Each point is reached from the start by the listed moves, each made once or not at all, plus a little noise. Is the number of moves made odd or even? Then give how often each move was made.

Moves:
(1): [ 20  36 -53]
(2): [-19  -7 -49]
(3): [-69  47  16]
Start: [ 11  -6 -12]
Points:
[-59  43   2] -> odd (0, 0, 1)
[-78  37 -46] -> even (0, 1, 1)
[ 29  33 -66] -> odd (1, 0, 0)

Moves:
(1): [ 49  -1 -13 -45  16  -6   8 -37   5  14 -30  28  23  -9]
(2): [ 15  -7   0 -18  -4  12  47   7  -1 -30   4 -21  18 -27]
(3): [ -1 -19  38  37 -31 -35   7 -26  -9  45  17   9   1 -13]
(4): [ 39   4  27  22  36  41  15  -2  20 -19   1 -14  -7 -13]
(5): [  1  28  17 -47  11 -27  -4  12 -28  -7   9 -23 -53 -33]
(6): [  8 -24  13 -10 -18  16  -3   7   6   6   1  16   8  19]
(7): [ -1 -12  -5   2   2 -24  34  -5  -9  27 -11  12 -11  42]
(8): [-15  17   2   1  12  -4 -43  36  37  17  -3  12  19 -13]
(9): [-36  36  -3 -35  36  37  -8 -16  39 -11 -26  14  18 -23]
(10): [ 23  19 -23 -21   1  18 -15  41 -47  59 -31 -25 -32 -14]
(11): [  8  14   0  13 -34   2 -17   8  21  44  25  14  -2  22]
Start: [-12   7 -29   0 -21  -5  -3  11 -23 -12  22   1   4 -20]
Points:
[  68   75  -44  -98   72   96    1   39   29   12  -60   -7   38 -121] -> even (1, 1, 0, 1, 0, 0, 0, 1, 1, 1, 0)
[  58  -11  -17 -116  -17  -35   80   -3  -52   -4   -6   14  -12  -31] -> odd (1, 1, 0, 0, 1, 1, 1, 0, 0, 0, 0)
[ 42 -11  -5  10  15  24  91  11 -14 -34  17 -17   1 -21] -> odd (0, 1, 0, 1, 0, 0, 1, 0, 0, 0, 0)
[ 34  28  14  47  -1  23 -42  56 -26  92   4 -14  -7 -80] -> even (0, 0, 1, 1, 0, 0, 0, 1, 0, 1, 0)
[ 53  48  16 -33 -17  21  40  35 -14 -23  58 -39 -43 -72] -> even (0, 1, 0, 1, 1, 0, 0, 0, 0, 0, 1)

Moves:
(1): [  7  17   3  16  -7   4   1  -6 -13   6   8  12 -34 -18  -4  11  -7  15
 -13 -15 -16   2   7  17 -21]
(2): [ -1   4   4 -17   0  16   3   3  -6  -3  14 -10   1  -8  -7   9   1  -8
   7  12  -4 -16 -12  -1   9]
(3): [  0 -12  -9 -11 -21  -6  12   0  -4  -4  17  -8  -3   2   3   8  -4  17
  10  -5  -9   1   8  -2 -14]
(4): [ 16   6  -2   0  -8  16 -12   8  26   2  14 -13   0  13  15  -9  13  -8
   9  -2  15 -36  22   4  -3]
(5): [  3  11 -40 -19  -7   1  -4  18 -21 -10  -6  -3   9  -2   4 -24   3 -15
  -6   0  19  -3   6   7   2]
(6): [ 14  -6  -3   5  12  19  -3   0  -8 -12  -8  -4  23   4  -1  13   1  12
  12 -17  -9   1  -5   4 -13]
(7): [-15 -17   3   7  22   0  10   3 -35   8  18 -28  -1  -4 -23  -1   7   3
  18   7  26  21  -5   3   2]
(8): [  2  -3  -5  -6 -20   9  22  12  -4  24   5  -4  10  13  20 -11  10  13
   1   5  13 -12   0  16  -6]
(9): [ 10 -16 -18   5  28 -17   7  16  25  -5  -8  16   6   5 -15   8  -8  25
 -14   8 -14   2  22  14  14]
(10): [  5  -6   4  -5  17  -7   7  -5   4   2   1   4  10 -24   1 -12  -9   9
 -10  10  14  22 -13   4  -9]
(11): [ -7  19   0   6 -17   9 -20 -12   8  -6   4  15  -6  -3  -7  15  32 -18
  -2  13 -27  14   0  17  31]
(12): [ -5  -1  20  -2  -2   5  10   1  19   4  -9  -2   1   0   3 -10  -9 -16
  -8   8   2  11   0  11 -19]
(13): [  6 -14 -18   8 -16   7  -1  -9  -4  -1 -14   3   1  -2   8   7   1   3
 -19  16   9   6   8  -9  -5]
(14): [  4  26 -15  -5   3  -7 -11  17  12  -5 -18   4   4  -6  11  11  21  -6
  -4   5  -8 -13 -18   9 -10]
(15): [  2  -6   5  16   4  -4  -2  12   6   3  -8   5  -7   4  27   5 -12 -15
  -2   6   2  16  10 -24   7]
(16): [-12 -10  -2 -12   4  10 -19   8  -7  10  12  12   4 -19  -9   8  -6   2
  -1  -5   0 -10   6 -15 -18]
(17): [  2  11  11  19  25  -5  21  14 -10  -4  13   9  27   7  -6 -11  18  21
 -28 -14  -4  -4  14  -8   9]
(18): [ -9  10  21 -17 -30   3  -5  13   2  -7 -16   8   8   0  -7  -7  11  11
 -16   0  19  16   3  12  22]
(19): [  5  -6   1  -6 -14 -39  15  -3   4   9 -18 -14  17  -4  -3  37 -13  -9
  14  17 -12   6  -1  15  -1]
(20): [ -9  -4   6   9 -22  15 -13   1  -7 -23 -16   9   1   3   3   2   3   8
  18  22   7   1   7  27  -1]
(21): [ 11 -31  -2   2  -1  -8   1  10   4  -6  -9   2  -2 -16   9   9  21  -9
  17   7  -3 -15  -2  -2   8]
(22): [ 18   2 -10  -3  -3  10  11  11  -4   8  -9  -2  -1  -6 -27 -15  14 -10
  -2  37  -7  17  20 -12  -5]
(23): [ -3  14  24 -23  18   2  17   4  -5  -4 -12   3   7  -4  12  16   2  -9
   8 -10  -5   2  14   3   4]
(24): [ -1 -11  24 -11 -12 -21 -17 -16 -19  -3   6 -34  -3   9  -5  11  11   8
   6  11 -31  -5  -3  11  18]
Start: [ 16  -6 -12  15   4  -5  -1  10  12   1  18  10  -2   3 -15  16  10   0
   7  -7   1 -10  41 -12  -5]
Points:
[ 42  68 -24  12 -23 -26   8  55  14 -34  -4  30  22 -27  41  64  59 -12
  -1  25 -25  -4  97  56 -13] -> even (1, 0, 1, 1, 1, 0, 0, 0, 0, 1, 1, 0, 0, 1, 1, 0, 1, 0, 1, 1, 0, 0, 1, 0)
[ 40 -43   2  20  -9  30  38 121  33 -31   6 -10  65  21  16  30  83  47
  27  36  34 -36  87  53   1] -> even (0, 1, 1, 1, 0, 1, 1, 1, 1, 0, 0, 1, 0, 1, 1, 0, 1, 1, 0, 1, 1, 0, 0, 0)
[ 57  28  26  28 -18 -45   8  50 -14  -6 -34  -6  32  -6 -32  69  55  25
 -29  24 -65  25  66  13  -1] -> odd (1, 0, 0, 0, 0, 1, 0, 0, 0, 0, 0, 0, 0, 1, 1, 0, 1, 1, 1, 0, 0, 1, 0, 1)
[ 53   2 -34  40  36  30  44  81  50  30  20   5  44  -8 -16   2  88  -4
 -48 105  19  16  87  14   7] -> odd (0, 1, 0, 1, 0, 0, 1, 1, 1, 1, 1, 1, 1, 1, 1, 0, 1, 0, 0, 0, 0, 1, 0, 0)
[ 13 -27 -42   4  66 -51  18  92  18  -5   5  18  61 -67 -33  60  54 -38
 -12  66  -9  22  51  21  24] -> odd (0, 1, 0, 0, 1, 0, 1, 0, 1, 1, 1, 1, 0, 1, 1, 1, 1, 0, 1, 0, 1, 0, 0, 0)
[ 16 -37 -39  -7 -57 -25  39  97 -46  24  21  -4  54 -27 -35  23  91 -12
   7  62  19  37 101  -4  33] -> even (0, 0, 1, 0, 1, 0, 1, 1, 0, 0, 1, 0, 0, 0, 1, 1, 1, 1, 1, 0, 1, 1, 0, 0)
[ 43  42 -27  -1 -27  -2  64  44  -9  34  20  12  32 -43 -43   1  51 -17
 -41  66 -20  28  64  53 -16] -> even (1, 1, 0, 0, 1, 0, 0, 1, 0, 1, 1, 1, 0, 0, 0, 0, 1, 0, 1, 0, 0, 1, 0, 0)
[ 52  66 -42 -19 -49  50  -9  53   7  -9 -25  31  32 -26  37  23  88   6
 -35   1  25  -9  66  71 -13] -> odd (1, 0, 0, 1, 1, 1, 0, 1, 0, 1, 1, 0, 1, 1, 0, 0, 0, 1, 0, 0, 0, 0, 1, 0)
[ 25 -26  13 -43 -52  23  43  52 -53  22  22 -10  21 -60 -56 108  82  12
  60  42 -31  17  73  46  -5] -> odd (1, 1, 1, 0, 0, 1, 1, 1, 0, 0, 1, 0, 0, 0, 0, 1, 0, 1, 1, 0, 1, 1, 1, 0)
[ 40  25  13  -8  -1  15  46  57 -65  -1  15  -5  17 -23   0  -3  46  17
 -14  58  -8   9  93  29   3] -> odd (1, 1, 0, 0, 1, 0, 0, 1, 0, 1, 0, 0, 0, 0, 1, 0, 1, 0, 0, 1, 0, 1, 1, 1)
[ 37 -19 -31 -12   5  38  65  86 -89  19  20  17  48 -44 -21   1  42  57
 -44   9  55  65 115 -18 -48] -> even (1, 0, 1, 0, 1, 1, 1, 1, 0, 1, 0, 0, 1, 0, 1, 1, 1, 1, 0, 0, 0, 1, 1, 0)
